Rows are points. To make a cloud, some directions were put in groups of two or more. Within a group, all points are equally far from the middle, so they leave a hole (a ring in 2 directions, a hollow ball in 3). The other directions are filled evenly. Then the cloud was stretched, turned, moved and blurred a little. Count the holes, and give their numbers of directions, smallest first.
In the rows, 128 means zero.

Cloud (14 x 2):
[[147  76]
 [166 118]
 [101  78]
 [165 121]
 [114 148]
 [105 143]
 [ 89 120]
 [ 89 118]
 [162 130]
 [139  72]
 [121  70]
 [105  75]
 [165  99]
 [160  89]]
Holes: 1 (2)

Cloud, 20 rows:
[[100 105 155]
 [191 112 119]
 [167 121 146]
 [122  87 128]
 [ 99 180 125]
 [113  78 152]
 [130 105 175]
 [168 117 131]
 [132 160 117]
 [194 133  95]
 [132  87 104]
 [118 169 113]
 [162 154 158]
 [166 102  99]
 [146 162  76]
 [182 147  73]
 [173 121 149]
 [180 106 100]
 [180  88 127]
 [184 153 156]]
Holes: 0

Cloud:
[[ 96 127 128]
 [146 157  84]
 [129 164  48]
 [ 90 176  73]
 [143 128 170]
 [155 113 160]
 [112 105 109]
 [ 74 127 139]
 [106 155 132]
 [112 146 113]
 [ 97 112 165]
 [119 159  59]
 [174 137 123]
 [148 132 111]
 [143  89 204]
 [113  99 117]
 [140 161  95]
 [137  83 132]
 [127 162  54]
 [ 75 177 106]
 [165 129 127]]
Holes: 0

Cloud, 28 rows:
[[132 165  88 163]
 [ 94 116 105 164]
 [120 101 125  80]
 [142 171 109 177]
 [162 164  73 103]
 [147 142  67 101]
 [180 169 101 138]
 [133 148 151 195]
 [132 158 155 100]
 [ 76 111 122 156]
 [120 153  98  62]
 [ 76 133 116  89]
 [113 106 118  73]
 [122 164  93 163]
 [111 148  86 159]
 [165 153 130 186]
 [179 161 119 111]
 [128 139  74 145]
 [180 166 110 113]
 [152 168 124  82]
 [ 92 106 125 174]
 [138 117 140 192]
 [138 117  82 101]
 [114 166 147 108]
 [129 155 150 190]
 [ 84 153 113 132]
 [ 76 102 155 150]
 [147 150  74  79]]
Holes: 2 (2, 2)

Cloud (29 x 4):
[[100 119 137 165]
 [150 175 182 123]
 [178 145 155 132]
 [185 113  85 154]
 [142 190 177 122]
 [156 204 139 100]
 [106 111 147 112]
 [119 110 162  82]
 [167  95 114 117]
 [161 178 175 118]
 [171 182 121 127]
 [154 121 103  92]
 [149  74  94 154]
 [165 150 149 172]
 [ 98 122 113 150]
 [128 131 171 154]
 [134 129 189 107]
 [167 143 179 106]
 [ 98 131 137 169]
 [182 114 135 150]
 [154 175  90 172]
 [124 113 169 134]
 [148 151 198  97]
 [135 178 183 128]
 [138 166 151 177]
 [151 100  89 124]
 [168  85 105 141]
 [181 141 138 158]
 [184 157 146  99]]
Holes: 1 (3)

Cloud (47 x 6):
[[138 104 130 153 104  75]
 [103 176 164 171 112  94]
 [ 81 163  87 132 112  81]
 [129 134 148 109 193 154]
 [ 93 139  68 191 134 142]
 [138  90 172 135 119 168]
 [ 67 147 109 165 117 172]
 [145 106 158 177 168 154]
 [107 116 163 111 171  81]
 [116 152 117 108 123  63]
 [101 144  96 127 130 155]
 [158  77 147 142 115 120]
 [135 129 115 117  93 127]
 [ 88 157  82 154 122  79]
 [ 98 133 113 176 135 177]
 [ 73 105 112  79 149 130]
 [ 73  80  88 153 151 158]
 [155 167 134  98  98 126]
 [ 77 131  96 160 162 133]
 [153 107 148  92 121 100]
 [131 125 146  87 111  51]
 [114  91  93  82 154 130]
 [110 145 198 118 200 110]
 [ 30 140 119 179 153 126]
 [ 99 151 104  97 159 180]
 [ 59 107 117 156 189 141]
 [ 60 160 125 114 218 171]
 [127 139 100 155 119  69]
 [127  79 123 147  73 131]
 [112 122  57 125 134 120]
 [ 60 169 144 127 118 159]
 [102 148 114  71  97  86]
 [ 74 140  88 138 117  90]
 [115 104 128 135 169 158]
 [158 122 138  82 140 114]
 [148  93 109 133 106 130]
 [152 111 120 157 118 105]
 [106 106 118  96 139 173]
 [141 155 152  71 124  63]
 [126  87 167 125 198 118]
 [ 93 119  99  88 128 143]
 [132 164 101 170  93 156]
 [107  81 149 161 162 146]
 [141 108 135  91 157 100]
 [109 204 126  91 149 135]
 [132 137 121  93 159 112]
 [ 84 123 200 153 188 123]]
Holes: 0

Cloud (49 x 6):
[[126  86 108 123 126  83]
 [147  99 128 146 123  85]
 [ 79  66 142 180 173 116]
 [141 141 139 131  75 129]
 [165 152 130 110 168 117]
 [112 103 147 100 128 101]
 [ 58 130 185 169 135 108]
 [145 145  59  98 133 117]
 [ 93  67 151 109 164 104]
 [142 190 135  97 126 143]
 [148 173 127 146  92 135]
 [135 124 141  78  99 143]
 [ 90 161 107  95 158 153]
 [129 190 164 164 143 122]
 [ 59 128 154 168  97 130]
 [117 103 101 109 164  77]
 [126 178 202 166 166 177]
 [141 114  92 140 192 144]
 [142 136  98 121 182  95]
 [ 81  83 114 148 170 141]
 [194 191 125  94 108 166]
 [116 169 156 153  87 161]
 [ 80 153  95  89  82 108]
 [187 142 199 163 164 142]
 [175 157  75 144 107 135]
 [204 153 152 153 100 151]
 [138 118 130 155 133 173]
 [103 123 144  91 151 117]
 [ 69 138 171 130 149 120]
 [134 119 189 186 132 128]
 [ 78 135 173  90 149 121]
 [ 89 142 113 127 138 171]
 [106 194 130  83 160 187]
 [152 149 114 173 103 151]
 [153 138 163 100 177 171]
 [113 135 101 119 123 129]
 [ 92 127 145  97 153 140]
 [ 59 162  90  81 131 157]
 [122 154  99 198 142 165]
 [158 144 131 162  67 178]
 [130 124  61 140 128 174]
 [ 71 151 146 156 193  87]
 [139 100 189 134 106 146]
 [129 134 189 142 134 181]
 [145 195  90 136 106 135]
 [111 168 147 101  87 108]
 [110 147  96  85  86 111]
 [127 111 181 123 118 120]
 [103 126 166 142 127 136]]
Holes: 0

Cloud, 85 rows:
[[123 132 134 167 102  65  86 186]
 [144 158 123 143 120 122 145 136]
 [ 79  92 129 179 124 124 143  75]
 [128 119 117 161 153 131 174 136]
 [128 100 175  90 178 109 181 134]
 [139 161 158  89 115 189 152 122]
 [111 113 132 170 135 149 119  73]
 [151 111 141 117 238 145 178 139]
 [156 139 106 139 149 126 112 110]
 [ 85  77 131 113 216 118 136 163]
 [158 130  58  96 152 133 126 133]
 [137 188 118 151 139 137 142 169]
 [116 131 157 122 130 134 114 119]
 [121 167 188 158 149 108 151 141]
 [136 120  85 109  87 144 154  57]
 [ 97 120 168 131 139 146 173  66]
 [160 162 217  97 163 134 195 141]
 [196 155 170 139  73 100 146 117]
 [191  87 166  75 184 102 141 117]
 [145  69 138 166 112  70 133 126]
 [ 84  95 149 145 168 121 133 163]
 [110 109 152 113 235 125 164 155]
 [136 127 131 132 138 103 179  84]
 [127 137 176 156  91  87 103 125]
 [133  96  72 109 159 182 155 170]
 [156 135 138 101 153  86 107 133]
 [115 109 174 109 198 153 133  94]
 [ 88 110  99 153 146  74 136 157]
 [155 131 134 105 140 107 175  98]
 [ 65 119 129 181 154  44 118 197]
 [158 157  95 108 147 133 149 158]
 [ 81 137 106  99  99 147 167 124]
 [115 142 143 122  97  95 126 142]
 [163 116 127 113 115  90 143 127]
 [158 145 103  97 143 134 138 194]
 [ 88 104 148 172 142  65 126 168]
 [126 165 122  94  98  75 153 124]
 [ 76  97 120 127 130 149 163  42]
 [142 104 131 131 107  83 146  98]
 [ 87 131 121 104 147 191 175 106]
 [151 140 122 120 189 195 112 120]
 [114 173 150 109 135 139 126 177]
 [108 130 192 165 140 122 105 151]
 [116 106 167 121 182 141  98 146]
 [136 138  55 109 164 153 149 132]
 [ 83 132 138 148 178 101 128  90]
 [ 76 134 122 127 200 192 132 122]
 [187 129 126  94 147 132 151 120]
 [166 120 203 106 150 175 156  90]
 [189 121 104  85  81 123 160 103]
 [ 58 107  88 118 163 240 168  72]
 [145 104 117 117 174 145 161 129]
 [127 107 153  91 117 201 145 100]
 [ 95 141  83  85 121 147 127  74]
 [ 97 106  84 119 142 157 135 161]
 [133 141 142 110 164 164  95 136]
 [103 119 130 146 167 123 169 149]
 [172 118 187 119 103  66 140 126]
 [151 115 139 124 153  73 143 101]
 [ 84 105 116 102 171 166 123 139]
 [123 148  81 173 136 129 131 103]
 [ 79 161  69 139 124 132 129 147]
 [126 147  93 185  59 169 135 123]
 [145 143 150 179 131 111 149 125]
 [133  99  60 142 115 166 138 124]
 [ 98 102  85  86 109 178 165  67]
 [152 108 149 103 208  96 127 148]
 [ 75  90  79 172 159 139 125 107]
 [161  88  81 114 175 166 146 142]
 [110 135  85 124 129 181 153 109]
 [111 107  89 119 182 161 121 140]
 [160 159 158 165  93 147 136 131]
 [ 95 152 111 132 160 197 131 137]
 [163 136 137  73 161  33 156 116]
 [ 96  77  69 164 113 139 107  90]
 [152 132  95  97 188 222 169 103]
 [155 132 126 128 119 147 159  81]
 [128 137 172 186 118  68  90 151]
 [122 101 132  84 125 169 183 141]
 [122 180 108 138  92 125 112 158]
 [ 70 101 142 156 190 115 114 124]
 [155 154 111  93 100 122 167 121]
 [106 120 142 155 138  70 113 164]
 [116 123 129 127 142  20 114 143]
 [174 122 124 130  84  88 143 154]]
Holes: 0

Cloud:
[[132 154 108 148 168 185 140 114]
 [ 89 154 117 133 119 137 126 121]
 [ 95  95 129  77 119  92 183  83]
 [134 167 123 159 112 128 137 156]
 [191 108 128 150 172 100 114  87]
 [116 106  70 126  98 161 105  96]
 [192 169  90 148 112 167 119 115]
 [128  92 122 156 148 162 152 166]
 [186 121 136 109 159 107 122 110]
 [205 103 129 120 114 155  99 114]
 [ 95  82  84 123 120 136 129 149]
 [197 112 139 112 125 109 174 112]
 [209 147 166 159 162 127 120 100]
 [146 158 106 108  95 177 136  97]
 [ 93 129 111 162 126 164 164 127]
 [129 129 149 160 115 159 214 154]
 [141 202 119 141 137 159 180 160]
 [145 135 153 135  84 108 173 135]
 [180 151 106 157 131 198 114 117]
 [137  71 106 150  98 126 161 130]
 [156 154  90 111 149 153  85 140]
 [159 107 113 132 156 143 162  94]
 [172 138 118 100  98 178 106 122]
 [151 116 133 138 100 163 141  84]
 [158 110 170 109 165 168 162 123]
 [129 153 102 146 149 177 147 105]
 [117 120  86 131 148 170  91 107]
 [133 106 111 129 125 186 144  95]
 [231 155 133 157 107 124 152  98]
 [160 135 149 140 155  86 138  83]
 [169 167 102 196 169 174  97 110]
 [146 126 111 108 123 199 161 133]
 [125 167 106 148 100  95 156 139]
 [148 184 165 126 115 162 185 156]
 [196 107 125 113  86 132 148  73]
 [137 115  97  70 119 104 167  81]
 [141 159 127 190 114 128 133 118]
 [132 121 188 110 137 117 175  84]
 [193  89  76 129  97 181  74 137]
 [196 146 126 166 132 190 125 140]
 [195  77 123  97 135 117  94  97]
 [176 116  84 171 149 142 157 153]
 [196 114  76 171 127 174 131 143]
 [184 170 120 123 102 126 130  87]
 [139 104 108 125  52 126 159 128]
 [125 159 128 131 143  87 198 155]
 [139 172 116 152 168 192 116 177]
 [ 48 126 120  98 134 135 170 148]
 [167 162 103 138  87 155 149  83]
 [132 139  95 144 116 177 147  95]
 [114 162 172 146 163 116 124 112]
 [151 111 162 116 103 104 180  71]
 [109 104 170 114 122 120 220  87]
 [137 113 159 128 122  70 171  86]
 [118  84 122  87 115 128 181 150]
 [192 108 113 147 106 166  88  86]
 [191 107 115 144  83 130 179 133]
 [116 145 169 146 128 179 219 166]
 [118  94 148  90 111  79 181  78]
 [187 117 148 164 117  71 183 132]
 [136 145 123  97 116  93 123  81]
 [198 183 129 176 149 157 110 151]
 [166 126 114 133 165 149 175 122]
 [200 144  99 158 116 186 117 120]
 [196 160 130 154 165  94 149  92]
 [179 152  91 161 155 125 185 141]
 [157 143 123 140  95 165 149  84]
 [150 167 152 138 162 118 118 167]
 [100 164 163 139 155  81 216 103]
 [168 154  77 154  83 142 144 149]
 [181  73  70 136  94 158 110  76]
 [117 165 141 127 168 115 191 167]
 [105 134 114  61 134 116 138 159]]
Holes: 2 (2, 3)
